Each row of a before or after table is a point. One or more steps were done to the points. Then noise was added and the rows were shuffled. The steps act on how far a point lies along the listed directions, d1 being the first. What was done? A step turns or swaps two directions, mirrors them in a line or flattens them onto one, adds a multiple of one to another, or multiplies one. Angles are multiples of 10 degrees, from the lower direction toward the higher: turns from -170 to 170, lines from 10 to 170 but not 90. Use the fewest steps. Two steps may share a direction if one is a turn and the other turns, adds or multiplies; they go together, in the order done. Otherwise the lowest direction goes first.

Directions:
(1): [4.2 1.3]
(2): [-1.3  4.2]
Before (11 x 2):
[[-1.1 -3.0]
 [ 2.1 -1.1]
 [ 2.0  2.1]
 [ 1.5  3.3]
 [ 0.5  7.1]
 [-0.2  7.5]
 [-4.2 -0.4]
 [-0.3 -2.5]
 [-3.3 -4.0]
 [ 3.3  1.1]
 [-0.8  1.6]]
After, 11 rows:
[[-0.4 -3.5]
 [ 1.4  1.0]
 [ 2.6  6.7]
 [ 1.1 -5.2]
 [-2.1  2.3]
 [-0.8  2.8]
 [-2.5  0.1]
 [ 0.2  3.7]
 [ 3.6 -2.4]
 [-0.7 -2.2]
 [ 3.6  6.4]]
Steps: mirror d1 and d2 in the line at 60 degrees

Directions:
(1): [ 4.7 -1.5  2.3]
(2): [-0.9 -5.1 -1.5]
Before (13 x 3):
[[ 1.2  0.5  3.2]
 [-3.6  4.8 -1.4]
 [ 2.5 -2.4  1.6]
 [-0.7  2.8  1.1]
 [ 0.8  0.5 -0.8]
 [ 0.8 -0.3  0.9]
 [-1.5  2.7 -1.7]
 [-5.4  0.4 -3.8]
 [ 0.8 -4.4  1.1]
 [-1.3  6.1  1.1]
 [-6.2  4.9 -3.3]
 [ 0.5  1.6  0.9]
 [ 1.5 -2.0  1.3]]
After, 13 rows:
[[  0.7   0.6   0.7]
 [ -6.4   3.7  -3.3]
 [  1.8  -0.8   1.3]
 [ -3.4   3.0  -0.5]
 [  2.5  -2.7   2.0]
 [  2.0  -0.9   3.7]
 [ -3.0   2.1  -2.8]
 [  4.4  -2.3   2.7]
 [  2.7  -1.3   2.4]
 [  1.0   0.2  -0.9]
 [ -1.9   1.4   0.3]
 [-10.6   4.5  -5.5]
 [ -8.8   2.2  -5.6]]
Steps: multiply d1 by 1.6; multiply d2 by 0.4

Directions:
(1): [ 2.0  2.3 -1.6 -2.8 -6.1 -0.7]
(2): [-5.2 -2.2  2.4  1.8 -4.0  0.7]
(3): [-4.2  2.0 -4.9 -1.7  1.1  3.0]
(4): [-2.1  6.1  2.5  0.9  0.9 -2.8]
(5): [-0.4  0.0  4.2 -5.6  1.0  2.7]
(6): [-2.1 -2.5 -1.2 -3.4  0.9 -5.7]
Before, 10 rows:
[[ -0.1   3.1   0.2   0.4  -2.8   1.4]
 [ -0.4  -1.6  -1.5   0.0  -5.9   1.0]
 [  0.8   2.5  -1.9  -2.8  -1.0   3.0]
 [ -1.1   0.6   4.6   2.1  -0.1  -3.9]
 [ -5.5  -0.3   3.6   0.6  -0.2  -6.7]
 [  1.9   0.3   1.3  -4.6  -4.2   3.0]
 [ -3.7  -4.8   2.6   1.6   4.4  -4.0]
 [ -4.8  -2.6   1.5   4.7   3.0  -3.9]
 [ -3.4  -2.4   0.3   2.3   3.8 -10.2]
 [  4.8   0.6   0.6   0.0  -4.7   1.0]]
After (10 x 6):
[[-0.6 -0.7 -0.8 -6.6 -0.8  0.3]
 [-1.2  1.8 -3.1  6.3 -1.7 -0.1]
 [-0.8  1.3 -3.8  6.9  1.3  3.2]
 [-0.1  0.1  2.2 -3.1 -0.9 -1.9]
 [-0.9 -2.7  3.2 -5.2  1.6  2.5]
 [-0.3  5.6 -4.6  7.1 -2.0  4.7]
 [-3.6  3.5 -1.9  0.5  0.3  0.6]
 [-2.3  5.0 -0.2  3.8 -1.1  3.5]
 [ 2.0 -1.4  3.7 -2.4  0.7 -0.9]
 [ 0.5 -1.1  0.8 -3.7 -3.2  1.6]]
Steps: turn d1 and d5 by 60 degrees; multiply d2 by 0.4; turn d3 and d6 by -170 degrees; multiply d4 by 0.7

Directions:
(1): [ 4.0  2.8  1.9 -6.1  2.9 -0.2  0.8  1.7]
(2): [-2.6 -3.8  0.8 -0.5  1.4 -3.6  4.4  4.6]
Before:
[[ 3.3  0.2  4.3 -4.2  3.9 -4.7  4.4  3.0]
 [ 2.9  4.6 -2.1  6.2 -3.4  6.3 -8.0 -8.3]
 [ 1.9  0.0  0.8 -1.3  2.0  2.1 -2.5 -0.8]
 [-4.7 -2.3 -3.8  6.4 -3.1  0.4 -0.3 -2.9]
 [-2.7  0.6  0.1  2.1  0.0 -0.2  1.0 -0.6]
 [ 3.1  2.6  0.3 -6.0  1.6  1.5 -1.1  3.2]
 [-3.5 -2.4  0.1  6.1 -1.1  0.4 -2.1 -3.2]
 [-1.3 -4.5 -0.2  3.4  0.5 -0.3  2.4  2.6]
 [ 1.6  1.5 -0.6 -5.0  1.7 -2.0  3.0  1.9]
 [-2.5 -1.0 -1.5  3.3 -1.1  1.6 -0.6 -1.4]]
After, 10 rows:
[[ 4.0  3.5  3.0 -3.7  3.5  0.8 -2.2 -1.5]
 [ 3.3  1.1 -0.5  2.0 -0.4  4.1 -2.5 -2.3]
 [-3.3 -1.6 -3.2  3.2 -2.2 -1.5  1.6 -1.0]
 [-0.5 -3.5  0.9  0.0  2.5 -0.2  0.3  1.9]
 [ 2.2  2.6  0.2 -2.9  2.1  2.1 -0.2 -0.1]
 [-4.4 -3.9 -1.9  2.5 -1.1 -0.9  1.1  4.0]
 [ 5.1  5.8 -0.4 -5.5  2.2  1.9 -1.5 -1.9]
 [ 0.0  3.2  0.8 -0.3  0.9  0.7 -0.1 -1.5]
 [-3.0 -3.2  0.1  8.2 -2.6 -1.9 -0.2 -3.3]
 [ 5.2  1.3  4.2 -8.7  6.7 -3.4  5.1  7.2]]
Steps: turn d1 and d2 by 140 degrees
